Each row is a point. Two turns around zero, p and q, are shown by what they do to some points. Write where each new point lands after one turn and then the other. Backwards means that the second turn is done in reverse. Each puzzle has new turns, and all numbers are rounded.
In the rows, 128 means zero.

Turn p:
[172 138 182] => [195 148 139]
[ 68 113  95] => [ 58 130 133]
[168 137 180] => [190 148 139]
[146 119 115] => [135 105 128]
[111 151 102] => [104 129  98]
[103 110  94] => [ 86 109 131]
Turn q:
[89 76 74] => [ 61 114  79]
[148 115 151] => [156 110 123]
[116 150 153] => [133 124 163]
[159 171 134] => [162 164 148]
Where do these land?
q, then p: [109 143  92] => [104 157 107]
p, then q: [151 153 161] => [160 163 121]
p, then q: [104 140 160] => [135 152 161]
p, then q backwards: [140 104 177] => [142 174 157]
q, then p: [115 156  59] => [ 93 169  75]
q, then p backwards: [149  73 119] => [155 163  88]

Turn p:
[165  85 132 180 149  85] => [152  81 140 154 165  72]
[109 171 131  85 184 143] => [127 160 135  81 165 181]
[154 162  79 136  80 185] => [140 137  59 167  89 170]
[ 92 144 152 124 125  97] => [106 165 154 118 134 107]
[157 163 186 141 118 178] => [200 162 144 137  97 150]
[122  73 124 149 165 104] => [115  76 161 134 162 108]
[132 104  96  92  94 100] => [ 90 107  94 104 105 102]
[ 94 121 124 116 109 132] => [ 94 135 137 128 107 134]
Turn q:
[128 109 148 153 117 119] => [108 110 132 152 128 112]
[148 125 148  81  40 117] => [121 186 157 152  59  92]
[131 159 136 137 173 167] => [156 102 153 110 155 167]
[131  47  69 162 172 133] => [120  65  34 130 121 145]
[ 92 164 156  94 150 135] => [111 151 168  88 148 154]
[121 162 121 133  69 115] => [135 183 140 166 132 111]
[144 130 117 136 174 110] => [144 101 111  98 152 116]
Where do these land?
q, then p: [132 104 158 129  96 172] => [137 135 152 169  84 118]
q, then p backwards: [138 139  84 151 202  72] => [194 137  94 104 173  73]
q, then p backwards: [124 121  56 142 145  85] => [179 172  83 120 124  96]
p, then q: [ 81 140 145 124 110 164] => [125 148 173 163 133 153]
p, then q backwards: [113  97 160  89 120 181] => [142 113 157  80 138 182]
q, then p: [154 164  84 112 152 105] => [149 119  79  87 153 128]
q, then p: [143 137 169 136 110  74] => [114 151 155 112 156  75]
p, then q: [113 103 150  93  96 183] => [117 157 156 172  76 142]
p, then q backwards: [153 147 146 176 122 118] => [157 156 110 156  98 118]

Turn p:
[108 143  56 121 136 158  77 114] => [134 154  59  88 157 124  92 148]
[138  91 138  81 117 118 137 138] => [135  94 138  97 111 108 158 110]
[126 193 126 122 129 156  93  54] => [ 96 168 123  98 162 172  64  96]
[103 146  69 125 112 101 120 105] => [ 81 158  88 109 142 105 126 142]
[ 83 120 172 131 162 117 120 185] => [156  86 172 153 150  96 115 172]
[ 77  92 182 160 131 131 144 162] => [132  68 160 173 107 123 114 171]
[167 132 102 140 120 122  97  71] => [111 155  83 129 136 140 115  71]
[107 117 121 122 173 122 155 143] => [131 106 133 133 161 133 159 160]
[198 147 176 143  65 156 183 125] => [136 165 179 140  44 178 148  88]
[124 116 164 146 126  88 145 209] => [158 117 176 174 108  75 155 159]
[176 113 100 118 137 138 136 101] => [137 139  96 115 131 153 160  91]
Turn q:
[136 106 166 153 116 157  68 144] => [160  87 136 143 122 141  64 142]
[100 120  81 129 157 118 155  88] => [100 139 110 164 151 110 175 100]
[149 151 109 161 143  85 153 111] => [118 172 130 146 149 112 156 167]
[119 122 161 123 121  97  72 156] => [122  91 133 116 101  98  85 162]
[146 154 124  69 134 118 184  83] => [137 166 129  78 153  99 182  91]
[127 121 158 138 151 139 100 192] => [124  84 108 110 115 161  97 169]
[132 130  89  97  73 189 100 158] => [141 146 108 123  72 164  81  70]
[ 96 171 114 162 157 116 180  73] => [ 81 164 150 149 198 123 168 121]
[ 84 118 132 179 116 106 165 125] => [ 90 122 178 165 132 144 158 144]
[191  87 145  70 111 155 104 152] => [208 109  99  87  85 129 115 115]
Where do these land?
q, then p backwards: [107 137 122  61 173 131 123 173] => [110  81  80  87 104 139 122  85]
p, then q: [113 101 120 132 129  76 132 131] => [100 119 144 152 120 118 167 148]
q, then p: [143 131 121  89 118 100 118 184] => [120 143 125  79  88  89 134 137]
p, then q: [138 105 161  84 162 121  92 139] => [177 103 113 127 144  86 158 141]
p, then q backwards: [ 90 117 148 144 142 143  80 147] => [139 118 157 146 139 133  67 123]
q, then p: [149  83  72 114 121 119 138 143] => [101 173 107 135  80 143 150 134]
q, then p backwards: [191 122  80 195 115 110 169 124] => [163 170  99 194 147 138 173 176]
q, then p backwards: [109 157 132 111 127 132  85 100] => [114 140 136 119 119 103  76 111]
p, then q: [124 160 168 160  77 186 175  76] => [128 109 170 125 127 173  48  65]
p, then q: [117 167 157 188 117 162 169  63] => [105 104 148 152 157 187  56  86]

Turn p:
[114 108 133 136 153 117 122 147 105 154 115] => [122 125 146 152 159 135 143 128 105 141 112]
[126 135 111 152 144 144 138  50 133 128 142] => [135 121  71 111 133 116 144  79 156 149 136]
[132 181 196 149 120 115 137 127 124 108 134] => [122 161 166 101 137 104 155 120 152 100 178]
[109 101 121 147 110 143 105 150 123 116 148] => [ 97 108 144 139 111 137 104 122 113 150 141]
[131 167 105  66 102 151 107 136 155 180 140] => [137 182 110  97  98 119 108 181 125 161  88]
[219 108 156 102 162 105 119 136 137 137 153] => [195 125 132 142 183 115  86 171 149 127 155]
[105 101 139 121 140 112 128  82 137 127 141] => [116  97 119 116 150 118 136 112 166 144 110]
[110 113 104 149 149 116 131 148 129 109 147] => [ 98 100 114 131 145 143 119 126 104 119 139]
[134 102 117 147  87 122 172 147 155 123  67] => [126 118 129 187  83 109 136 125 128  73 104]
[125 165 111 128 107 118 112 141 107 121  60] => [147 161 155 121 101 137 137  98  93  91  94]
[117 131 121 127 104 135 144 139 105 113 143] => [122 110 135 117  99 133 143 136 113 131 144]
[113 125 122 112 157 159 121 134 126 119 148] => [115 129 115 121 136 170 125 138 133 150 136]
Turn q:
[136 149  86 155 172 121 137 144 109 150 140] => [135 147 107 173 170 126 119 149 119 159 138]
[138 112 134 129  87 158 136 128  90 128 124] => [142 116  99 135  91 149 146  95 123 125 125]
[115 126 133  98 152 131 165 109 124 123 130] => [ 97 137 136 109 139 136 150 116 135 153 151]
[105 141  98 145 119 174  98  96 143 121 134] => [138 168 143 154 114 138  93 100 162 112 128]
[116  93 155  84 120 151 108 113 130 163 104] => [ 98 115 142 103  99 113 109  75 102 136 114]
[123  82 140 158 110 141 127 121 117 164  93] => [124 105 133 164  95  96 143  94 113 133 101]
[115 138 153 117 135 114 120 147 136  87 119] => [114 116 149 107 142 154 136 149 127  99 120]
[133  63 124 100 121 102 119 144 171 119 175] => [141  64 132  84 152  96 102 117 169 133 132]
[170 164 127 125 132 171 156 136 103 123 109] => [132 156 105 134 100 177 142 143 115 166 116]
[108 158 115 122  97  96 117 139 125 122  74] => [ 99 154 103 125 125 116 141 146 114  76  96]
[134 119 129 156 119  95 107 154 123 121 178] => [173  90 120 136 152 119 116 148 129 105 150]
[123 189 169 100 160 104 127 134 148 144 190] => [126 137 152  90 143 135  93 178  98 134 201]
[131 126 124 142 133 126  98  82 125 137 109] => [146 162 152 135 128 106 130 102 117 121 112]
[147 132 105 161 134 109 176 144 149  90 113] => [129 127 120 142 141 131 169 178 171 140 108]
Where do these land?
p, then q: [103 128 147 127 110  99 135 150 129  73 154] => [112  79 150  97 133 148 125 102 146 104 147]
p, then q backwards: [154 141  86 134  70  80 117 136  75 132 170] => [169 113 195 110 115  87 103 130 131 187 149]
q, then p backwards: [141 144 132 110 150 148 116  80 142 103 105] => [110 164 155 107 127 141  88 127 117 135 101]
q, then p: [151 146 151 115 162 152 120 124 127 139 124] => [141 159 153 129 126 128 146 133 121 165 129]
p, then q backwards: [140 117 144 135 166 157 108 115 157 142 122] => [121 135  73 132 151 152 129 124 125 121 139]
q, then p: [ 84  96 153 153 103 135 121 127 155 133 106] => [ 99  94 161 134 115 106 126 100 161 104 128]
p, then q: [134 147 142 143 153  31 139 149 126 118 118] => [121 109 164 100 199 169 176 133 118 130 123]
p, then q: [124 153 139 118 162 142 120 147  69 146 106] => [122 144 125 138 103 166 149 135  95 177 152]
p, then q: [132  48 148 140 144 158 146  88 115 114 125] => [149 108 164 164 103  75 122 116 168 169 118]
p, then q: [121 127  59 107  86 144 123 143 140 141 144] => [125 124  64 139 117 122 117  98 111  89  98]
q, then p: [130 149  91 137 130 143 141 102 134 145 158] => [120 156 101 105 139  97 104 133 114 132 142]
p, then q: [106 102 148 111 138 144 123 147 138 145 135] => [101 112 143 160 113 124 109 141 119 127 127]
p, then q: [149 150  98 152 101 130 136 143 139 116 114] => [163 140 104 122 133 143 142 121 135  91 130]
q, then p backwards: [122 144 154 112 116 127 148 142 146 144 111] => [101 138 117 123 100 131 138 149 135 125 150]

Turn p:
[115  67 143 113 102  78 100 144 123  78 180 127] => [125  80 157 172 113 132 103 144 140  55 172 139]
[ 89 158 188 113 115 121 144 132  73 125  98 104] => [ 63 148 150 110 135  69 113 156 102 119 105 130]
[185 103 122 137 180 151 124 138 144 175  81 120] => [172  96 123 125 172 129 141 121 110 206 119 107]
[159 144 132 131 175 154  86  75 166 173 101 109] => [137 133 136 119 171 167  96  85 132 208 110 137]
[140 133  88 169 127 146 137 116 176 161  83  82] => [176 161 117 114 126 126 104 117 160 190 123  80]
[114 199 152 123 123 120 159 183 151 123 150 135] => [121 181 150  94 147 142 174 176 138  93 113 128]
[134 145 168 129 122 144 195  87 123 119 116 121] => [ 82 163 147 149 122 106 160  99 117 140 102  93]
[134 104 127 169  96 118  85 137  94  87 167 172] => [153 116 113 185  91 134 113 148 107  81 129 181]
[118  86 110 114 112  97 118 121  51 114 212 112] => [100 113  96 164 123 113 106 120  95  64 213 151]
[ 73  73  94 139 142 129 100 154 115  72 190 162] => [122  79  75 171 106 140 129 156 178  69 158 171]
[145 155  92 134 161 102 134 109 166 159  69 154] => [180 131 139  81 140 117 147  80 152 167  98 138]
[ 85 153 154  93  70 141 166 154 136 157 137 155] => [ 83 150 154  82  72 136 168 166 121 120 136 123]
[172 145  93 101 139 162 116 114 147 122  78 111] => [152 114 106  96 145 153 109  96 113 152  85  86]
Turn q:
[173  99 149 177 126 138 161 141  98 135 210 116] => [115  92 120 180 101  94 112  88 184 143 182 105]
[ 96  81 144 150 161 111  88 158 158 159 106 108] => [118 118 136 116 173 149  63 177 152 124 114 110]
[119 167  71 102 146 164 140  54 101 138 123 117] => [132 118 115 134 131 159 180  97  42 112 141  98]
[ 95 180 123  77 113 165 150 101 119 145 124  69] => [112 109 153  81 112 142 193 134  79 152 134  84]
[179 106 181 186 124 150 156 119 132 139 107 178] => [126  93 156 174 121 151 107  76 176 124 108 184]
[112 134 136  90 164 117 107 168 111 112 108 153] => [126 157 138 121 157 118 125 174 110 135 150 172]
[163  77 143 149 111 105 192 122 135 162 135 173] => [123  82 104 154 111 106  81  76 143 160 101 168]
[145 130 128 120 108  96  68 155 118 152 129 105] => [168 168 137  99 150 129 103 132 153 150 145 102]
[129 203  45 124 101 183 166 135 119 123 160 100] => [159 129 122 164  51 131 201 142  78 145 140  73]
[145  84 136 117 133 112 115 135 146  83  91 118] => [151 116 118 109 167 102 129 147 155  94 104 153]
[120 206  90  76 133 161 135  84 169 112 160 129] => [103 160  84 129 108 162 222 131  87 142 119 107]
[ 88  86 149 134  98 113  79 154 125  94 125 166] => [128 158 118  87 112 126  79 155 159  84 141 167]
[ 99 110 170 163 146  50 106 139 134 111  86 132] => [102 165 163 114 171  96  68 137 147  98  87 142]
Where do these land?
p, then q backwards: [137  85  99  96  79 137 165 118 121 124 109 145] => [110 131 100 140  81 156 167 103 112 131 160  99]
p, then q: [144  92 119 116 128 101 173 107 144 171 137 122] => [ 87 105 110 121 124 113 131  81 142 153 138  93]
p, then q: [149 107 111 198 175 199  98 123 131 125 167 109] => [168 122 127 218 114 184 100 144 115 129 127  84]
q, then p: [112 132  90 114  99  81 158  88 107 100 117  79] => [118 120 147 111 150  68  97  81 107  84 136 101]
p, then q: [ 94 109 125  81 125 156 118 103 128 166 153 162] => [107 100  90  94  78 155 110 130 104 131 148 138]
p, then q: [ 97 130  95 140 142 106 156 102 106 144  86 116] => [124 163  94 105 152 115 120 102 105 148  93 107]
q, then p: [164 191 158 139 158 157  86 153 188 122 154 164] => [136 197 108 116 116 158 184 164 168 176  94 118]
p, then q: [155  63 111  85 122 121  94 101 117 164  87 151] => [147  86  92  83 148 138  80  75 136 126 167 133]
p, then q backwards: [138 178 183 150 140 179  90 119 164 106 143 120] => [117 165 141 152 168 117 100 137 190 161  90 163]
q, then p: [122 159  97  95 132  99 174 196  88  98  88  88] => [153 128 191 117 160  63 159 155  74 100 156 139]
p, then q: [122 124  95 125  63  86 156 135  70 172 103 100] => [141 187 113  79 124  66 133  88 129 156 165 101]
p, then q backwards: [113 147 183 115 134  99 138 165 116  99 129  84] => [ 90 127 149 148 177 101 114 143 122  94 105  89]
p, then q: [160 142 147 190 183 161  85 101 117  99 200 174] => [133 125 144 236  94 184 110 119 103  84 122 161]
q, then p backwards: [ 98 153 167 125 124 114  67 189 210 101 150 156] => [ 40 192 143 170 123 173 122 159 172 128 151 114]
p, then q: [115 108 140 151 115 123 161 121 113 128  96 149] => [131 135 140 113 117 101  98 103 129 139  92 124]

Turn p:
[148 126  89 129 189  92 117 109 121 157 133  89 110 150] => [159 120 151 124 166 114 168  62 121 149 128 113 121 101]
[171 141 116 143  89 169 102 156 136 152 113  62 121 157] => [123 158 144 104  89 162 177 103 168 141 122  87 138 174]
[111 138 121 107 193 124 186 112 145  84 158 102 115 147] => [194  88 146 133 135 124 103  84 102 103 163 158 105 137]
[109 146  93 156 134 132 135  86  84 115 142 104  85 159] => [135 124 188  91 136 147 149 116  77 146 135 136  95 125]
[126 149 159 125 159 100 150 101  91  88 180 144 182  94] => [144  69 134 119 113  90  96 145 120 148 151 191 163  91]
[ 79  85 141 110 129 156 100 136 133 112 109 157 184  76] => [ 85 131  90 127 112  79 118 159 141  58 113 157 135 107]
[157 153  84 173 165 145 198  88 121 177 141 101  99 144] => [167  84 122  79 151 198 158  84 113 161 145 118  86 108]
[138 144 117 168 111 118 148 151 112 161  79 108 132 199] => [168 167 128 136 112 186 177 124 119 157  80 124 122 132]
[182 114 118 105 145 133 161  90 103 126  95 106  95 152] => [152 141 151  95 130 153  88  68 134 151 101 112 103 114]
[ 72  91 169  80 107  91 139 106 142 125 176 142 152  84] => [ 92 118 115 171 141  75  91 154 156 124 168 194  98 116]
[111 143 113  88  74 116  88 142 173 109 112 177 161  89] => [ 77 182  75 151 123  99 102 157 115 110 162 127 172 137]
[147  96 103 135  99 149 103 168 131 144 154 170 127 163] => [ 99 126  97 128 144 117 145 140 116 148  85 110 132 192]
[118 104 149 104  90 112 103 209 137 104  92 146 113  45] => [127 181 110 131 149  83  95 208 184  86 135  94 153 136]
[102 105 201 160 106 110  87 117 177  80 135 183 163  79] => [ 87 101 100 189  73  72  93 202 120 109 142 111 135  98]
[151 183 146 138 130 171 103 150 114 187  99 127  84 183] => [113 131 167 142 144 219 160 113 135 131  90  88 162 149]
Turn q:
[150 164 125 173  87  67 173 149  85  68 117 157  95 102] => [136 127 144 206  72 181 104 159  73 145 152  84 120 126]
[147  75  89 145 166 148 124 118 154  92 163 182 183 151] => [165  97  59 119 156 193 166 136 149 105 114 165 136 147]
[149 147 148 170 102 111 149  84 145 150 173 152  95 151] => [102 125 117 156 138 165 119  58 119 143 158 111  87 129]
[126 117 145  99 123 125 154 189 161 129 162  71 176 163] => [115  97  85  92 111  96 124 133 173 172 104  87 167 164]
[ 94  76 167  66 153 119  93 127 115 151 130 124 173 163] => [163  62 137  91 164  66 153 125 167 105 130 128 145 132]
[136 160  88 127 168 101 149 131  72 129 134  70 157 121] => [174 147 113  93 124 127  62 163 123 159 152 110 151  97]
[148 150 169 173  92 125 142 140  95 121 175 170 127  63] => [ 75 112 108 149 110 164 156 146  73 125 171  85 105  89]
[109 126 157  86 147 175  93  80 164 100 136 121 149 159] => [146 152 102 126 174  84 167 120 186  97 120 130 101 147]
[187 124 123 140  98 103  84 111 108 134 117 140  86  85] => [116 135 183 141 100 160 153 138 120 152 169 160  92  94]
[107 159  59 171 160 117  75 119 167 137 108 151  94 145] => [129 188 160 138 156 178 110 103 132 105 149 183 173 159]
[127 155 144 179 112 137 142 118 109 154  92  73 132 149] => [105 147 159 127 170 126  75 133 122 169 102  97 115 117]
[ 96 139 155  85 102 149 156  81 164 152  88  85 176 110] => [130 155 138 107 134  81 134 103 170 110  59  79 120  82]
[ 92  72 116 132 126 126 144 155 132 101 134 133  77 115] => [101  93 121 159  88 122 101 144 128  91 118 168 130 151]
[159 151 167  74 178 154 143 189 162 165  80 128  92  94] => [110 158 126 133 102  43 172 118  83 175 102 171 174 112]
[ 92 104  67 100 109 163  98 127  86 139 110 161 107 149] => [153 126 168  82 124 133 119 140 101  67 121 166 105 172]
Where do these land?
q, then p: [101 100 128 141  45 145  86  99 146 157 123 123  99 129] => [118 124 175 188 107 143  84 144 118  77 141 128  84 134]
p, then q: [184 147 122  85 117 141 143 175 140 124 201 145 133 136] => [166  93 122  79 181 148 135  86 171 141 123 144 143 165]
p, then q: [118  99 132  99 192 152 145 117 124 125 154 130 123 179] => [165 102 144 178 164 137 131 127 134 118 120 170  84 117]
p, then q backwards: [167 107  65 127 195 109 117 156 108 120 168 141 113 137] => [116 134 169  95 160 141 140 137 113 180 113 146 170 196]
q, then p: [119 139 144 153  79  93 115 125 164 146 113 117 135 176] => [118 107 144 171  82 153 149  94 144 108 124 128  94 107]
q, then p: [115 132 133 159  85 157  92 163 120 121  78 120 156 136] => [172 132 148 165 118 155 136 136 161  77  94 146 141 134]
q, then p: [169  93 182  85 200 133 151 141 128  75  82 114 114  73] => [172 150  51 110 172 118 144 205 134 178 125  95 135  92]
q, then p: [ 93 140 128 151 105 109 103 140 191 135 158 125 135 119] => [120 119 114 148  80 131 146 117 104  91 164 166 110 134]
q, then p: [ 94 191 101 113 110 146  93  84 173 157  93 120  96 156] => [131 111 174 181  90 173  98 104  91 133 166 133 168  92]
p, then q backwards: [149  84 137  97 204 116 189 173  80 175  79 126 144  80] => [104  72 105 116 186 139 135  41 151 137 106  94 210 143]
q, then p: [ 79 160 140 156  54 113 100 110 124 134 109  85  94 128] => [121 118 201 194  86 130 148 151 142  98 159 123 125 127]
p, then q: [143 166 146 176 122 134 108 109 125 163 154 123 104 158] => [ 85  95 111 103 148  99 101 122 113 130  87 123 105 113]
p, then q: [153  91 150  86 147  88 197 131  88  77  52 138 130  98] => [136 192 188 137 113 142 215 153 141 160 173 165 145 102]
q, then p: [129 119  84 175 141 173 174 107 138 117 151 132 137 117] => [104 155 133  77 146 140 135 118  84  79 124 105 149 138]
q, then p: [102 152 109 146 147 145 124 139 116 117 212 207 123 137] => [135  99 153  64 126 107 127 100  66 134 124 176 120 184]
p, then q: [ 81 168 130 116  83 120  97  97 126 121 146  73 142 144] => [ 96 111 100 144 133 129 137  90  91 101 149  58 108 140]
p, then q backwards: [179  88 144 112 150 102 142 110  84 114 103 157 198  71] => [120  91 121  99 188 129 179 122 139 164 124  49 153  91]
